Each row of a before or after table is a point. One or more steps were done to the points. Then noise was added and the rows were shuffled. The steps act on columns, c1 being the first. Name the steps. A step turns or swaps two columns, mirrors them in a line or flattens them onto one, adds a multiple of one to another, or multiplies or shifts one. Angles are multiples of 10 degrees, from the lower column toward the higher: turns from -170 to 170, lines from 10 to 170 but not 90. Use the fewest steps. Two steps may share a column if one is a turn and the other turns, adds or multiplies; they go together, in the order done. Otherwise the lowest column goes first.

Before:
[[ 20  17]
 [  1   7]
 [-58  13]
 [  2  14]
 [ 40  13]
 [-12 -18]
 [ 39  -6]
 [ 36   6]
 [ 31  16]
 [-43 -60]]
After (10 x 2):
[[-17  12]
 [ 11  56]
 [ -4 -37]
 [ 16 -20]
 [ 12 -40]
 [  7 -35]
 [ 15 -31]
 [  9   0]
 [-59  40]
 [ 14  -2]]
Steps: turn c1 and c2 by -90 degrees

Before, 12 rows:
[[ 19 -14  -1  -1]
 [ -2 -50  25 -45]
 [-12 -35  43 -45]
 [ 25  14 -20  28]
 [ 49  28  -4 -12]
 [-13 -25   4 -32]
 [ 30  34  -6  23]
 [ 29   2  -8   5]
 [ 12   0 -24 -14]
 [ 45  30  -4  12]
 [  8  24  15   3]
 [  2 -60  43 -31]]
After (12 x 4):
[[  7 -37 -15  -3]
 [ 41  25   9  -7]
 [ 48  24   7  -9]
 [ 19   5   2  -4]
 [ 14  -4  -3  -4]
 [ 24   0  -3  -6]
 [  6 -36 -13  -1]
 [ 27  31  10  -5]
 [  7  23  11  -1]
 [ -4 -17  -7   1]
 [ -6 -20  -9   1]
 [ 18 -10  -6  -3]]
Steps: flatten c1 and c4 onto the line at 170 degrees; flatten c2 and c3 onto the line at 20 degrees

Before (13 x 6):
[[-18 -16 -45   7  10  60]
 [  6 -33   0 -15  -9  -1]
 [ -8   4  -8  17 -21   0]
 [-14 -25 -28   3  -3  23]
 [  9 -57   3   1 -24   7]
 [  6 -45  49  42  55 -43]
 [-14   9 -17  49  31   8]
 [ -9  -9  17   3  -7  34]
 [  4 -10 -41  -5  33  15]
 [-19   8   4   3  21  16]
 [ 25  -6  12  13  56  34]
 [ 15 -17   0  10 -18  25]
 [ 22  -2 -15   2   7 -52]]
After:
[[ 15 -12  -1  12 -18 -26]
 [-10 -25  18   3  -7 -24]
 [-17 -44 -43   7  12 -43]
 [-18 -18   4   1  18  -2]
 [ 23 -26  12  14  55 -21]
 [-13  -9 -28   4  -3 -32]
 [  4  17   2 -16  -8 -28]
 [ -6  -1  -8  17 -21   5]
 [-13 -11 -18  49  32   3]
 [ 10  25   3   2 -24 -53]
 [  5  58  49  42  54 -19]
 [  6  -7 -40  -5  34 -15]
 [ 22  46 -15   1   7  26]]
Steps: turn c2 and c6 by 120 degrees

Before, 8 rows:
[[-20   1  24 -32 -16 -11  51  -9 -11]
 [ -1   0  38 -25   0  13  43 -60  -6]
 [-20   7  43  24  34  51 -10  13 -15]
 [ -6 -32  25  -5  42  51  27 -29  20]
 [-21  36 -32 -42  -8  29   7 -34  39]
 [ -6   1 -36  21   7  48 -21   5 -19]
 [-40  15  -1  16   6   6 -21 -24  17]
 [ 39 -12 -27   0   7 -25 -29 -27  36]]
After (8 x 9):
[[-19   5  44  23  34  49  -9  -1 -14]
 [-20  37 -32 -42  -8  28   7   0  38]
 [-19   0  23 -31 -18 -13  51   0 -11]
 [ -6   0 -36  20   7  47 -22  -1 -18]
 [ 38 -13 -25   0   7 -25 -29   0  36]
 [ -7 -34  25  -4  42  51  28   0  22]
 [-37  15   0  16   6   7 -22   0  17]
 [ -2   0  38 -24  -1  12  41   1  -8]]
Steps: multiply c8 by 0

Before, 13 rows:
[[-27  12  -1  11  -8  12   6   5 -52  24  24]
 [-14  17  -7 -40   2  21   0 -15  20  -6 -11]
 [-20 -10  21  14  -5 -14  -8 -26   1  16  18]
 [-36  25  32  -6 -18 -33   3   2 -18   2  12]
 [-38 -19  -5  28 -43 -20  15  18  22   5   5]
 [-10 -15 -22 -10  22  16 -11  31  25 -35  -1]
 [  4 -16 -26  -7   1  13 -29  31   1  -8 -38]
 [ 15  11 -12 -17  30   4  20  -3   4 -19 -25]
 [ 11 -18   3  -8  -5  33   4  17  28 -30 -27]
 [ -2 -39 -22 -22  23  16   5  53  21   7 -32]
 [ 26 -41 -38 -30  -9  -8   7  25  15 -15  -4]
 [-36  -3 -18  29 -30 -33   6   0  19  10   6]
 [ -7  28  12  16 -16  -5  -5  12  13  22  21]]
After (13 x 11):
[[ 12 -18   3  24  -5  33   4   0  17 -30 -27]
 [-11 -15 -23  20  21  16 -10  15  18 -35  -1]
 [-13  16  -8   4   2  22   0 -59  44  -6 -11]
 [-36  27  33 -19 -19 -33   2   2   0   2  13]
 [ -6  30  13  19 -17  -5  -6  21 -10  22  21]
 [-38 -19  -5  30 -43 -20  15  37 -19   5   6]
 [-36  -3 -18  27 -30 -32   5  21 -21  10   6]
 [ -1 -38 -22  14  24  15   5  26  27   6 -33]
 [-28  11  -1 -45  -8  12   7  34 -28  24  25]
 [ 26 -39 -38   4 -10  -8   8  -7  34 -15  -3]
 [  4 -15 -24  -1   2  13 -30  25   7  -8 -37]
 [-20 -10  22   6  -6 -14  -7 -12 -13  15  18]
 [ 15  11 -12  -2  30   4  20 -20  19 -20 -25]]
Steps: turn c4 and c9 by -70 degrees; add -1 times c9 to c8

Before (8 x 14):
[[ -1  -8  10   3  10  18  -9  20   3  -5   8   0  13  -6]
 [ -3 -13   4   4  -9   3   0 -20  -8  -5   5  -1  -5   1]
 [ -4 -12  -5  -8  -4   7   2 -11  -9  -1  -5  -5  -6   3]
 [ -4 -12  -2   1   6  -3   2  -6  -2  -4   0   3  -6   4]
 [ 11  19  -1  -6   5  -2   0  -3   1  14   8   0  18  -4]
 [ -1 -13  -3  -7  -9 -17 -14  20  12  -4   4   2   4   4]
 [ -2   1  -7   1   2   2  -6  -4  -5  -3   5  -4  -3  -1]
 [  2   2   6  -1   6  16   3 -11  -6 -11  -8  -5  -1  -3]]
After (8 x 14):
[[  9  19  -1  -3   5   5   0  -9   1  14   8   0  54  -4]
 [  5  -8  10   1  10 -17  -9  60   3  -5   8   0  39  -6]
 [ -1 -12  -5  -3  -4  -8   2 -33  -9  -1  -5  -5 -18   3]
 [  7   2   6   0   6 -14   3 -33  -6 -10  -8  -5  -3  -3]
 [ -7 -13  -3  -3  -9  16 -14  60  12  -4   4   2  11   4]
 [ -2 -13   4   2  -9  -4   0 -60  -8  -5   5  -1 -15   1]
 [ -1   1  -7   0   2  -2  -6 -12  -5  -3   5  -4  -9   0]
 [ -5 -12  -2   0   6   1   2 -18  -2  -4   0   3 -18   4]]
Steps: mirror c1 and c6 in the line at 10 degrees; multiply c4 by 0.4; multiply c8 by 3; multiply c13 by 3

Before, 14 rows:
[[  7 -16 -10 -19  37  -9 -17  -9  15  14   6  -3   2  -5 -20 -12  -8 -28]
 [  3 -16  23  -5 -19   0 -15 -11  12  -5  -5  38  36 -30 -13  -5   5  25]
 [  6   9   5  13  -5 -25 -47   2  16  15  53  -7  -5   4  50 -24  35  31]
 [ 19  -7  19 -12   8 -29  -9 -46 -42  30  21  26  14  -3 -20   8   3 -27]
 [ 42 -10   8  -2 -30 -32 -40  -3  10 -25  -2   6  -9  32  31  -4 -17 -45]
 [-22 -11  -5 -40  11 -13  13  -8 -20   6 -15 -10  -5   5 -20 -19  -1  17]
 [-14 -22 -25   1   4  15  -8  -9  -6   0   9 -37  17  43  26  -7 -18   2]
 [ -4   1  18   1 -29   2  -3   7   9  -7   6 -12 -21  21  -3   4  19 -49]
 [ 41  -4  29  10  28  -3 -15   0 -16 -15   4   0  60   2  -1 -27  -9  13]
 [ 23   3 -32  -2 -55 -20 -14  16 -14  -4  -2  24  -3  23  18   9   1 -13]
 [  6  12  -9  -8 -17 -31 -32 -13 -13   3   1  -1   1 -46  14 -28  -8  -2]
 [  4  41  11 -13  -6  -8  22 -17  14  18  15 -24  27  -4  -1  19   0  11]
 [ 37  -5  13 -15   9  20 -40  23  -5 -25  -4   6 -18   9  12  -3  -7  35]
 [ 10 -29 -18 -32   6  -5  10  16 -26 -42  24  38 -18 -14  25 -32   0 -35]]
After:
[[  8   5   8  17  -2 -24  50 -25  17 -36 -39  -8  -9   3  51 -39  31 -26]
 [  8 -29 -18 -29   5  -6 -33  10 -28  -1 -37  34 -17 -17  25 -16  -2  36]
 [-13 -25 -27   0   7  12   4  -2  -4  -6 -11 -37  21  46  22  -9 -18 -11]
 [ 22   1 -27  -5 -55 -21   3  -6 -16 -12   5  23  -4  25  16  12  -3  18]
 [  3 -15  20  -4 -17   0  -3  -6  15 -15   5  33  32 -29 -13 -12   5 -30]
 [ 44  -6   7   2 -34 -35 -11  27   9 -46   0   6  -1  30  29  23 -13  29]
 [-26 -13  -3 -37  10 -13  -5  -6 -20  10  16 -12  -7   6 -16 -30   1 -18]
 [ -2   1  19   2 -32   2  -1  31   7  -1 -10 -19 -18  23  -5  28  21  41]
 [ 19  -9  17 -11   8 -30  36  49 -42   3 -11  22  17  -1 -20  20   6  -9]
 [ 10  10  -9  -9 -20 -33  19  16 -12 -30   7   0  -6 -46  15 -27  -6  -8]
 [ 36  -3  10 -16   4  21 -14 -42  -4 -48  -3   5 -20   8  11 -20  -6 -11]
 [  8 -11 -11 -17  39  -6  19  22  19 -13   2  -1   2  -5 -15   1  -8  14]
 [  1  41  14  -8  -4  -8  12   8  14  28 -11 -30  28  -6  -2  15   1 -19]
 [ 46  -4  30   9  30  -1  -5 -13 -14 -20  -5  -1  59   4   0 -32 -11  -8]]
Steps: turn c7 and c10 by 70 degrees; turn c7 and c11 by -160 degrees; add -0.5 times c18 to c16; turn c8 and c18 by 140 degrees
